Each wall is flat, endless, passes through zero and stands at right angles to its row. A trip goes straight from one point to another. Which walls does it cross, in order?
(in the rows, 128 means zero)

Walls:
(1): [122 144 114]
(2): [142 115 191]
(3): [147  42 149]
(4): [181  69  91]
(5): [102  59 137]
Trips:
[113  83  89] to [103 163 108] -> 1, 3, 4, 5
[146 145 116] to [95 35 93] -> 3, 5, 1
[ 75 114 167] to [131 158 132] -> 3, 1, 5, 2
[146 107 129] to [199 135 133] -> 5
[115  81  68] to [121 128 166] -> 1, 2, 4

Walls:
(1): [110 136 159 135 159 142]
(2): [107 179  87  74 174 124]
(3): [166 127 231 124 129  84]
(4): [183 122 129  87 118 153]
Trips:
[178 102 175 115 125  91] to [ 81 160  99 105 143 169] -> 1, 2, 3, 4
[152  96 173 140 107  93] to [ 88 127  68 115 101 212] -> 3, 2
[156 120 153 121  79 100] to [ 79 130 163 157 158 122] -> 4, 1
[170 137  84  83 127 107] to [150 125  58 159 107 100] -> 4, 2
[169  97  82 151 107 152] to [ 79  74  18 122 151  36] -> 4, 2
[137 154 116 160  39 118] to [122 142 141 161 176  96] -> 3, 1, 2

Walls:
(1): [134 142  54 112 129 100 144 152  92 152 119]
(2): [160 132 138 127 125 148 112 110 156 182 156]
(3): [112 147 145 155  90 103 142 124  79 173 241]
(4): [196 148  70 211 112  51 152 100 168  97 104]
(5): [112 140 127  71 143 128 174 108  75 125 143]
(6): [151  86 174 142 164 113 117  88 118  96 135]
Trips:
[166 103  57  81 122  67 138  82  85 123 122] to [114  90 131 103 101 130 139  90  91 142  82] -> 4
[177 157 121  64 164 114 136  98 157 142 192] to [129 187 171 114 100  58 105  40 186 113 116] -> 4, 1, 5, 3
[147 145 147 144 126 159 204  89 133 116 147] to [139 134 141  91 161 154 166 150 139 184 176] -> 4, 6, 1
[ 90 128 146 148 178 152 110 122 139 153  99] to [113  85 153 123 161 159  85  81 120  96 168] -> 5, 3
[ 76 187  58 138  98 137 154  72 197 187 144] to [157 131 154 104 102 123  89  69  94  88 160] -> 5, 1, 6, 4
[ 82 115  75  71 186 157  68 175 159 172 118] to [208 173 119  77 101 113 135 213  80 155  65] -> 5, 2, 4

Walls:
(1): [132 204 139 163 112 140 146  71  67  97 146 124 161 165 136 123  66 200]
(2): [131  95 137 110 108 167 147 193  99  89 111 148  77 112 134  43 114 110]
(3): [157 144  47 109 125  93 121 124 186 134 170  80 164 145 146 114 103 130]
(4): [116 105 112  92 128 185 148 162 117 163 162 143 154 183 121 128 158  83]
(5): [195 136  93  87 189  95  82 195 181 189  40 157  96 157  63 143 157 147]
Trips:
[226 150 197  99 172 119 135 135  82 109 115 202 119 145 121 155  85 140] to [125 192  97 125 109 113 104 137 102  99 143  86  89 146 102 160 103 171] -> 2, 3
[134 103 151  84 104 107 100 135 124 120 151 115  82 146  98 126 144  92] to [113 124 171 103  72 139 130 133 126 111 145  49  96 177 118 215  65 127] -> 5, 2, 1, 3
[109 191  79 150  93 181 227 111 133 104 146 113  63 138 148  95 167 142] to [133  95  70 127 115 174 110 116 126 181 156 141  82 100  84 128 109 144] -> 1, 5
[171  96 124 188 137 157  89 164 140  97 129  56 169 153 104  43 157 129] to [204 155  62  61 106 113 222 133 104 129 182 122 214 151 165 148 138 149] -> 1, 5, 2
[145 123  78 222 114 119 119  75 150 152 107 147 109 142 142 179 106 138] to [134 114 138 154 168 120 121 160 145 216  89 121 171 141 100 170 167 149] -> 1, 4, 3

Walls:
(1): [133 154  75 110 110 135 133 146 156 125 163 130 106  69 147 127  71  87
  70 140 159 134 168 155 120 159  74 188 112 116  86 130]
(2): [127  86 117 106 121  80  99 129 125  64 105 154 130 106  21 116 118 150
 118 114 144 141 118 135 118 202 170  78 128 108 148 111]
(3): [163  73 176 144 122 160 105 117 171 140 134 139 107  97 137 143 161  95
  83  90 113 103 121 118 153 101  77 149 127 120 165 150]
(4): [101 119 136 116 171 190 111 159  99 123 136  93  75 126 108 141 170 118
  95 113  94 126 144 137 137 152 116 180 165 144 136 127]
(5): [160 126 107 158  84 121  77 167 134 141 160  86 163 118 109  85 147 126
 131  86  73 137  88 114 154 197 145 148 137  81 162  83]
(6): [164 126 159 129 105 152 149 179 220 169 137 127 144  81 155 104 168 141
 127 130 115 126 100 161  82 184  96  67 121 158 133 124]
(7): [130 104 134 150 172 165  72 166 110 166 117 136 111  88  55 232 110 132
 104 160 121  76 120 127 163 165 146  95 125 105 114 122]
Trips:
[108 104 157 148 128 148 170 129 163 137 144 117 139 119 151 195 105 103
  89 138 116 160 183 182 200 113 107 157 120  92 144 166] to [130 186  68 169  75 121  85 122 121  70 140 132 120 147  60 151 151 132
 132  97 120 142 131  84 132 130 184 139   7 199  58 160] -> 4, 3, 2, 5
[114 123 134 161 117  94  94  94  97 116  80 124 144 136  86 129 152 125
 116 104 159 129 102 116 106 142  74 105 190 127 121 131] to [147 116  88 161  97 178 126 131 157 154  85 125 114  95 134 135 137 113
 108 203 190 106  96  62 112  87  91  76 136 134 107  97] -> 5, 6, 2, 1
[178 178  87  84  55 158 120 167 110 109  96  85  94 144 139 107 116 106
  20 129 102  99  25 130 157 114 134 128 163 134 162  68] to [101 130  65 171 174 136  73 187 152 194 109 108 137 125  84 139 131 145
  67  62 161 155 166 112  98 123 104 127 107 122 136  66] -> 7, 2

Walls:
(1): [184 190 110 103 134 131 111 136 125 174  65  95  79 129 178 155  95 201
  98  97 119 102  99 160  95 189  76  50  92  89 101 155 122 182  68 194
  85  75 128 151  57 117 150  76 137 134  70 104]
(2): [109  69 174 138 149  89 107 133  95 197 112 159 110 145 159 104 145 159
 124 126 168  77 126 178 137 169 144 178 152 166 111 171 115 133 168 167
  87 143 152 105  73 148 134 123 106  69  63 156]
(3): [117 127  93  92 137 142 184 105  75 147 130  88  46 101 100 124  95 155
 100 109 157  99 151 116  97  96  82 105 207 131 171 100 136 170 129 107
  83 184  92 144 145 125 160 173 109 117 185 155]
(4): [ 44 130 116 186  91 139 147 164 170 136 158  96 117  75 172 176 152 130
 152 128 129 112 144 111 130 105 130  80  71 107 170  63  84 158  98 111
 127  64  93 116 180 157 138 198 161 168 164 160]
(5): [ 88 159 161 128 176  64 141  93 190  84 144 126 170  79 134 106  42 132
  77 172 154 186 102 111  87 119 112 169 162 157 113 115  96  86 173  97
 114  78 135  94 193  96  95 121 114  82 167 160]
(6): [100 121  63 132 221 102  66 125 204 158 116 128  53 200 116 133  36  62
 111 142 215 159  90  91  90 119 103 145  75  86  93 175 125  54 151 106
 132 102  65 128 125 148 143 194 114  71 140 100]
(7): [180 137 159 154 105  62 195 136  34 149 137 136 121 199 125 156 152  72
  70 126 108 157 161  96 116  99 132 127 108 109  71 155 153  88  86 116
 111 107 123 164  97 165 146 120 197 162 145 121]
(8): [177  99 155 183 120 145 109 140 141 142  58 116 175 155 144 139 132 201
  93 119 166 116 106  97 150 150 131  74 135 165 149 138  95 117 138 166
  72 178  56 135  41 167 197 159  89 159  92 182]
Trips:
[ 68  76 116 102 108  71 177 121 147 192  91 164 132 155  95  86 126 128
 160 182 129 135 135 142 132 152  64 205  67  62 174  87 119 175 121 165
  79 112  61 145 138  94 157 154  85 101 195 131] to [135 171  74  73 165 111 118  93 124  48 137  91 140 123 160 119  98 103
 101 109 122 101 110 172  90 150 163 116 160  95 151 154 116 133 179 150
 165  90  93  58 171 142 101 180 158 150 125 111] -> 2, 1
[131 159 131 190 185 110 166 216 117 152  53 136  99 177  90 175 147 203
 161  95 180  67 119 108 151 134 107 115  95 159 138 217 150 180  79  89
 119  98 192 136 192  78 160 132 112  89 135 117] to [127 113 104 102 146 161  75 175 139 112 120 124 148 137 125 149 148 113
 141 129 129  66 112  96 130 164 147 179 109 128 160 145 134  71 103  73
 134 149 129 116 129 119 109 153 116 180 125 139] -> 7, 3, 1, 2
[126 134 154  81 145 105  98 156 190 150 118 191 179  85 186 159 150 135
 129 169  48 142 104 107 144 136 125 168 102 112 193 122 126 233 176 195
 151 121  64 151 167  95  75 108  90 199 111  90] to [222 210 116 153 179 101 162 199 154 113 198 119 102 180 185 187 128 136
  30 141 103 120 167 180  82 136 115  96 157  93 102 161 104  73 171 115
 102 195 161 114 127  75 125 126 170 129  66  30] -> 4, 7, 6
[122 112  73 120 108  69 136 133 116 106 123 195 109 130  76 113 142 105
 125 130 117  38 116 132  74 101  69 172 196  91  69  96 139 144 131 104
  77 136 147 112 149 116 161 113 160 155  80 110] to [139 102 124 129 185 215 177 119 141 177  50 126  88 123 172 186 166 107
 145 125 107 105 134 132 106 104  90 161 144 146 157 151  80 156 120  30
 120 131 141 123  86 149 112 108 193 149 124 178] -> 1, 4, 8
